Rows are points. The ring and each string are closed loops that go straight from each point to the next, and from the last back to the first. Before rounding, they use only three directions, however many columns there are. Count how often each string passes through the ring. Passing back the other way cancels.

Ring:
-0.48 +0.27 +0.19
-0.47 +0.10 -0.14
-0.25 -0.11 -0.56
-0.09 -0.16 -0.62
+0.13 -0.05 -0.45
+0.17 +0.20 -0.11
+0.07 +0.42 +0.20
-0.13 +0.51 +0.43
-0.32 +0.46 +0.45
String:
-0.38 +0.57 +0.72
-0.34 +0.50 +0.25
-0.25 +0.35 +0.01
-0.36 +0.14 +0.20
-0.61 +0.10 +0.31
-0.67 +0.18 +0.10
-0.40 +0.28 -0.13
-0.22 +0.17 -0.11
-0.36 -0.13 -0.26
-0.45 -0.27 -0.59
-0.38 -0.29 -0.82
-0.25 -0.34 -0.83
-0.13 -0.35 -0.75
-0.05 -0.22 -0.80
-0.08 +0.17 -0.46
-0.09 +0.14 -0.28
+0.11 -0.18 -0.43
+0.29 -0.23 -0.49
+0.30 +0.02 -0.39
+0.05 +0.35 -0.21
-0.02 +0.22 -0.08
+0.02 +0.15 +0.03
-0.05 +0.34 +0.02
+0.00 +0.57 +0.19
-0.04 +0.61 +0.32
-0.15 +0.38 +0.05
-0.16 +0.28 +0.21
-0.28 +0.51 +0.87
Times through: 4
String (25 x 3):
+0.31 -0.06 -0.39
+0.14 +0.29 -0.22
-0.11 +0.23 -0.09
+0.04 +0.18 +0.06
+0.16 +0.36 +0.34
+0.05 +0.62 +0.44
-0.04 +0.64 +0.57
-0.14 +0.52 +0.75
-0.26 +0.61 +0.66
-0.33 +0.58 +0.42
-0.47 +0.47 +0.63
-0.54 +0.37 +0.53
-0.58 +0.40 +0.30
-0.27 +0.32 -0.07
-0.33 +0.09 -0.04
-0.36 +0.03 -0.13
-0.25 +0.20 -0.17
-0.31 -0.14 -0.34
-0.34 -0.36 -0.74
-0.21 -0.42 -0.76
-0.11 -0.28 -0.55
+0.05 -0.51 -0.89
+0.13 -0.46 -0.72
+0.02 -0.08 -0.34
+0.10 -0.12 -0.32
Times through: 2
